Each row of a before or after table is a point. One or more steps were done to the points. Then noise was added and the rows were shuffled. The steps act on how far a point lies along the listed directions, d1 being the first. Write out the steps. A step turns or swaps two directions, mirrors them in a line or flattens them onto one, adds a multiple of one to another, or multiplies one. Angles are multiples of 10 degrees, from the lower direction toward the higher: turns from -170 to 170, lines from 10 to 170 but not 90. Use the fewest steps. Two steps may share a direction if one is a turn and the other turns, adds or multiplies; they go together, in the order done. Otherwise the lowest direction goes first.

Directions:
(1): [-0.043, -0.027]
(2): [ 0.027, -0.043]
Before (12 x 2):
array([[-0.010, -0.035],
       [-0.054,  0.022],
       [ 0.014, -0.077],
       [-0.006, -0.050],
       [ 0.000, -0.001],
       [-0.003, -0.007],
       [ 0.018,  0.053],
       [-0.014, -0.080],
       [-0.022,  0.004],
       [ 0.008, -0.025],
       [-0.050, -0.022],
       [-0.056,  0.027]])
After (12 x 2):
array([[ 0.009,  0.005],
       [ 0.013, -0.056],
       [ 0.017,  0.027],
       [ 0.042, -0.033],
       [ 0.002, -0.004],
       [ 0.033,  0.011],
       [ 0.073,  0.032],
       [ 0.014, -0.020],
       [ 0.062,  0.048],
       [ 0.008, -0.062],
       [-0.058, -0.014],
       [ 0.046,  0.015]])
Steps: turn d1 and d2 by 120 degrees

Directions:
(1): [ 0.007, -0.020, -0.001,  0.041,  0.018, -0.060, -0.059, -0.028]
(2): [ 0.031, -0.074,  0.006,  0.022, -0.001,  0.045,  0.014, -0.033]
(3): [-0.050,  0.001,  0.028,  0.045,  0.064,  0.013,  0.026,  0.014]
Before (12 x 8):
array([[-0.010, -0.033,  0.016,  0.034,  0.000, -0.018, -0.012, -0.032],
       [-0.006, -0.019,  0.025,  0.037,  0.013, -0.025,  0.006,  0.009],
       [-0.009, -0.030,  0.021,  0.036,  0.023,  0.029,  0.028,  0.002],
       [ 0.010,  0.016, -0.012, -0.043, -0.062,  0.000, -0.028,  0.010],
       [ 0.011, -0.026,  0.018,  0.019,  0.038,  0.040,  0.058,  0.000],
       [ 0.025, -0.069,  0.011,  0.035, -0.002, -0.044, -0.051, -0.040],
       [ 0.030, -0.040, -0.006, -0.035, -0.048,  0.032,  0.026, -0.015],
       [-0.037,  0.088,  0.004, -0.009, -0.014, -0.041, -0.025,  0.026],
       [-0.012, -0.014, -0.005,  0.018,  0.010,  0.045,  0.031, -0.022],
       [ 0.090, -0.006, -0.033, -0.003, -0.036, -0.063, -0.089, -0.034],
       [ 0.045, -0.035, -0.008, -0.004, -0.038, -0.006, -0.027, -0.028],
       [-0.036,  0.021,  0.016,  0.067,  0.064, -0.074, -0.055,  0.007]])
After (12 x 8):
array([[ 0.049, -0.035, -0.009, -0.023, -0.048,  0.025, -0.002, -0.020],
       [ 0.000, -0.048,  0.021,  0.051,  0.027,  0.014,  0.008, -0.013],
       [ 0.103,  0.011, -0.042, -0.055, -0.074, -0.011, -0.043, -0.012],
       [ 0.013, -0.048,  0.005, -0.026, -0.029,  0.060,  0.053, -0.007],
       [ 0.013, -0.048,  0.021,  0.045,  0.052,  0.023,  0.040, -0.015],
       [-0.013, -0.027,  0.000,  0.036,  0.023,  0.039,  0.019, -0.029],
       [ 0.053, -0.074, -0.004, -0.001, -0.044, -0.022, -0.047, -0.042],
       [ 0.008, -0.024,  0.016,  0.032, -0.003, -0.036, -0.009,  0.002],
       [ 0.001,  0.027, -0.007,  0.036,  0.015, -0.104, -0.088, -0.005],
       [-0.045,  0.113, -0.001, -0.019, -0.018, -0.055, -0.030,  0.038],
       [ 0.008, -0.040,  0.009,  0.022, -0.022, -0.020, -0.019, -0.040],
       [-0.009,  0.034, -0.007, -0.047, -0.053,  0.024,  0.000,  0.029]])
Steps: turn d1 and d3 by -40 degrees; multiply d2 by 1.3

Directions:
(1): [ 0.018,  0.039,  0.057, -0.063,  0.020, -0.017,  0.039,  0.035, -0.030,
  0.000, -0.034, -0.031]
(2): [-0.055,  0.028,  0.008, -0.012,  0.039, -0.003,  0.038, -0.021, -0.010,
 -0.030,  0.084,  0.011]
(3): [ 0.039,  0.048, -0.085,  0.012,  0.008, -0.012,  0.040,  0.008, -0.043,
  0.015, -0.003,  0.021]
(4): [ 0.047, -0.050,  0.021,  0.024,  0.004,  0.014,  0.003,  0.010, -0.067,
 -0.068,  0.015,  0.013]
(5): [ 0.029, -0.004,  0.054,  0.047, -0.036, -0.015,  0.048, -0.013, -0.005,
  0.065,  0.034,  0.012]
Before (11 x 12):
array([[ 0.008,  0.026,  0.012,  0.009, -0.007, -0.035,  0.035, -0.038,
        -0.017, -0.015,  0.068,  0.025],
       [ 0.056,  0.058, -0.034,  0.015,  0.017, -0.018,  0.089,  0.022,
        -0.048,  0.085,  0.014,  0.037],
       [ 0.031,  0.040, -0.001,  0.037, -0.019, -0.066,  0.086,  0.003,
         0.001,  0.132,  0.042,  0.005],
       [ 0.026,  0.012, -0.012,  0.030, -0.042,  0.003,  0.010, -0.007,
        -0.004,  0.058, -0.023,  0.028],
       [-0.048, -0.015,  0.105, -0.051,  0.033,  0.009, -0.004,  0.034,
        -0.034, -0.055, -0.006, -0.023],
       [-0.066,  0.007,  0.039, -0.042,  0.028,  0.010,  0.010, -0.018,
         0.006, -0.034,  0.023, -0.030],
       [-0.041, -0.004, -0.006, -0.071,  0.025,  0.006, -0.008,  0.017,
        -0.018, -0.046, -0.032, -0.031],
       [-0.013,  0.039,  0.033,  0.015,  0.020, -0.017,  0.044, -0.017,
         0.012,  0.037,  0.020, -0.016],
       [-0.037, -0.013,  0.066, -0.015,  0.033,  0.030,  0.007,  0.023,
        -0.020, -0.075,  0.031,  0.012],
       [-0.066,  0.005, -0.004, -0.049,  0.045,  0.010, -0.024,  0.005,
         0.020, -0.024, -0.026, -0.035],
       [-0.016,  0.058,  0.025, -0.014, -0.006, -0.012,  0.011,  0.000,
         0.046,  0.076,  0.021, -0.022]])
After (11 x 12):
array([[-0.025,  0.051, -0.023,  0.012,  0.027, -0.010,  0.021, -0.018,
         0.027,  0.033,  0.001, -0.013],
       [-0.026,  0.060, -0.086, -0.028,  0.002, -0.052, -0.002,  0.016,
         0.068,  0.109, -0.042, -0.020],
       [-0.006,  0.059, -0.061, -0.030,  0.010, -0.035,  0.005, -0.024,
         0.003, -0.021,  0.015,  0.013],
       [-0.007,  0.017, -0.011, -0.014, -0.028,  0.006, -0.023,  0.001,
         0.027,  0.044, -0.054,  0.005],
       [-0.065, -0.015,  0.040,  0.000,  0.037,  0.016,  0.000,  0.001,
        -0.037, -0.059,  0.053,  0.011],
       [-0.014,  0.051,  0.011,  0.005, -0.011, -0.009,  0.008, -0.008,
         0.044,  0.079,  0.032, -0.013],
       [ 0.013, -0.048,  0.030,  0.018, -0.014,  0.005,  0.035, -0.007,
        -0.058, -0.021,  0.035,  0.008],
       [-0.032,  0.009,  0.016,  0.008,  0.015,  0.005,  0.049, -0.033,
        -0.028, -0.020,  0.066, -0.001],
       [ 0.028,  0.045, -0.101, -0.014,  0.009, -0.001, -0.002,  0.030,
         0.015,  0.082, -0.071,  0.015],
       [ 0.000, -0.032,  0.053,  0.039,  0.007,  0.001,  0.047, -0.016,
        -0.036,  0.009,  0.049,  0.003],
       [-0.039,  0.010,  0.006, -0.003,  0.041,  0.030,  0.018,  0.015,
        -0.028, -0.079,  0.049,  0.030]])
Steps: multiply d1 by 0; turn d2 and d3 by 40 degrees; mirror d4 and d5 in the line at 150 degrees

Directions:
(1): [-0.014,  0.021,  0.005, -0.057,  0.035,  0.004,  0.002, -0.082, -0.001,
 -0.036,  0.050,  0.003,  0.055, -0.039, -0.081,  0.058, -0.012, -0.005,
  0.003,  0.008, -0.014,  0.006, -0.013,  0.011]
(2): [-0.019, -0.035, -0.039,  0.006,  0.071, -0.046,  0.003,  0.040, -0.071,
 -0.025,  0.076,  0.015, -0.026, -0.014, -0.001, -0.018, -0.003,  0.034,
 -0.025, -0.035,  0.020,  0.026,  0.041,  0.022]
(3): [ 0.006, -0.009,  0.031, -0.015, -0.032,  0.040,  0.027,  0.002,  0.005,
 -0.080,  0.012, -0.035, -0.021,  0.014, -0.005, -0.023,  0.031,  0.005,
 -0.051,  0.078,  0.061,  0.009,  0.024,  0.056]
Before (13 x 24):
array([[ 0.000,  0.000,  0.016, -0.011, -0.027,  0.011,  0.003, -0.014,
         0.010, -0.007, -0.035, -0.027,  0.003,  0.008, -0.007, -0.001,
         0.024, -0.018,  0.012,  0.048,  0.006, -0.009, -0.026,  0.006],
       [ 0.002,  0.006,  0.036, -0.018, -0.048,  0.021,  0.014,  0.015,
         0.009, -0.028,  0.004, -0.025,  0.000,  0.018, -0.013, -0.006,
         0.026,  0.007, -0.028,  0.064,  0.025, -0.009,  0.010,  0.001],
       [ 0.016,  0.025,  0.016, -0.044, -0.008, -0.014,  0.006, -0.065,
         0.037,  0.004, -0.007, -0.012,  0.037, -0.020, -0.053,  0.058,
         0.013, -0.019,  0.012, -0.014, -0.052, -0.012, -0.016, -0.019],
       [-0.012,  0.017,  0.043, -0.031, -0.020,  0.050, -0.015, -0.061,
         0.032, -0.040, -0.024, -0.010,  0.021,  0.021, -0.033,  0.023,
         0.032, -0.003, -0.031,  0.044,  0.029, -0.015, -0.017,  0.033],
       [ 0.005,  0.003,  0.007, -0.040, -0.013,  0.024, -0.017, -0.023,
         0.013, -0.044,  0.011, -0.022,  0.009, -0.018, -0.028, -0.022,
         0.023,  0.006, -0.001,  0.027,  0.005,  0.014,  0.007,  0.018],
       [ 0.027, -0.028, -0.003,  0.043, -0.049,  0.030,  0.012,  0.054,
         0.017,  0.016, -0.049, -0.029, -0.041,  0.030,  0.050, -0.049,
         0.020,  0.005,  0.029,  0.037,  0.015, -0.019,  0.016, -0.003],
       [ 0.016, -0.018,  0.015, -0.042,  0.019,  0.016, -0.002, -0.022,
        -0.029, -0.080,  0.045, -0.013, -0.010,  0.001, -0.055,  0.015,
         0.007,  0.034, -0.030,  0.029,  0.029,  0.034,  0.024,  0.060],
       [-0.033, -0.001, -0.005, -0.022, -0.006,  0.011,  0.028, -0.019,
        -0.005, -0.039,  0.041, -0.017, -0.005,  0.002, -0.026,  0.012,
         0.002,  0.022, -0.006,  0.045,  0.015,  0.020,  0.016,  0.021],
       [-0.029, -0.009,  0.004, -0.058,  0.047, -0.007,  0.029, -0.041,
        -0.028, -0.092,  0.099,  0.009,  0.011, -0.037, -0.071,  0.046,
        -0.013, -0.007, -0.016,  0.028,  0.009,  0.040,  0.018,  0.053],
       [-0.013,  0.004, -0.070,  0.036,  0.044, -0.062, -0.035,  0.027,
        -0.014,  0.152, -0.074,  0.083,  0.009, -0.015,  0.037,  0.040,
        -0.049, -0.008,  0.057, -0.135, -0.117, -0.020, -0.058, -0.108],
       [-0.061, -0.011, -0.016, -0.050,  0.094, -0.031,  0.012, -0.022,
        -0.069, -0.116,  0.129, -0.004, -0.003, -0.067, -0.058,  0.018,
         0.025,  0.036, -0.058,  0.009,  0.053,  0.060,  0.026,  0.080],
       [ 0.002,  0.031,  0.023, -0.037,  0.008,  0.063,  0.047, -0.086,
         0.026, -0.085,  0.027, -0.021,  0.047, -0.026, -0.065,  0.048,
         0.013, -0.021, -0.022,  0.066,  0.026, -0.008, -0.010,  0.062],
       [-0.017,  0.016,  0.030, -0.049, -0.011,  0.038,  0.023, -0.069,
         0.024, -0.060,  0.037,  0.016,  0.054, -0.028, -0.072,  0.030,
        -0.011, -0.005, -0.013,  0.065,  0.009,  0.006,  0.005,  0.018]])
After (13 x 24):
array([[-0.026, -0.011, -0.009, -0.025,  0.035, -0.003,  0.020, -0.016,
        -0.031, -0.047,  0.067,  0.037,  0.025, -0.034, -0.051,  0.006,
        -0.021,  0.019, -0.018,  0.016,  0.012,  0.012,  0.035,  0.017],
       [-0.024, -0.018,  0.001, -0.023,  0.048,  0.007, -0.012, -0.015,
        -0.038, -0.053,  0.044,  0.006,  0.003,  0.008, -0.021, -0.001,
         0.023,  0.032, -0.057,  0.009,  0.052,  0.011,  0.025,  0.043],
       [ 0.002, -0.019, -0.030, -0.014,  0.069, -0.036, -0.033, -0.007,
        -0.053, -0.001,  0.046,  0.026,  0.002, -0.010, -0.036,  0.022,
        -0.024,  0.035,  0.018, -0.059, -0.027,  0.029,  0.017,  0.003],
       [-0.039,  0.000, -0.033, -0.004,  0.030, -0.026,  0.018, -0.002,
        -0.026, -0.001,  0.050,  0.008, -0.006, -0.010, -0.012,  0.010,
        -0.020,  0.033,  0.019, -0.020, -0.007,  0.016,  0.010, -0.012],
       [-0.003, -0.011, -0.017, -0.029,  0.023, -0.001, -0.020,  0.005,
        -0.016, -0.027,  0.031, -0.008, -0.002, -0.025, -0.029, -0.031,
         0.006,  0.016,  0.002, -0.013,  0.002,  0.021,  0.024,  0.009],
       [-0.018, -0.010, -0.030, -0.011,  0.069,  0.003,  0.036, -0.032,
        -0.049, -0.065,  0.080,  0.016,  0.020, -0.039, -0.039,  0.022,
         0.004,  0.018, -0.031,  0.000,  0.025,  0.012,  0.025,  0.059],
       [ 0.018,  0.008,  0.028, -0.042, -0.022,  0.000,  0.023, -0.038,
         0.019, -0.050,  0.004, -0.035,  0.005, -0.011, -0.039,  0.030,
         0.035, -0.008, -0.025,  0.025, -0.006,  0.000,  0.015,  0.015],
       [ 0.029,  0.050,  0.054, -0.007, -0.125,  0.092,  0.013, -0.040,
         0.122,  0.037, -0.180, -0.002,  0.022,  0.031,  0.022,  0.038,
         0.012, -0.050, -0.001,  0.058, -0.039, -0.049, -0.078, -0.046],
       [-0.011, -0.017, -0.003, -0.008,  0.017, -0.028,  0.006,  0.041,
        -0.049, -0.018,  0.060,  0.007, -0.008, -0.002, -0.014, -0.018,
         0.013,  0.030, -0.030,  0.011,  0.018,  0.010,  0.034, -0.003],
       [-0.010, -0.020,  0.001, -0.005,  0.007, -0.006,  0.010,  0.008,
        -0.033, -0.030,  0.012, -0.016, -0.012,  0.001, -0.005, -0.017,
         0.029,  0.000, -0.005,  0.037,  0.025,  0.011, -0.001,  0.022],
       [-0.059,  0.020, -0.051, -0.011,  0.098, -0.082, -0.035, -0.032,
        -0.038,  0.047,  0.052,  0.044,  0.034, -0.073, -0.030,  0.053,
        -0.019,  0.005,  0.037, -0.113, -0.065,  0.034, -0.037, -0.025],
       [ 0.018, -0.046, -0.021,  0.038, -0.001,  0.002,  0.021,  0.052,
        -0.020, -0.004, -0.002, -0.021, -0.038,  0.017,  0.043, -0.040,
         0.014,  0.019,  0.020,  0.027,  0.021, -0.002,  0.036,  0.010],
       [-0.034, -0.001, -0.017, -0.029,  0.061, -0.043,  0.007, -0.023,
        -0.023, -0.007,  0.066,  0.043,  0.015, -0.029, -0.050,  0.053,
        -0.045, -0.011,  0.031, -0.047, -0.043,  0.029, -0.009, -0.006]])
Steps: multiply d1 by 0.7; turn d2 and d3 by -90 degrees
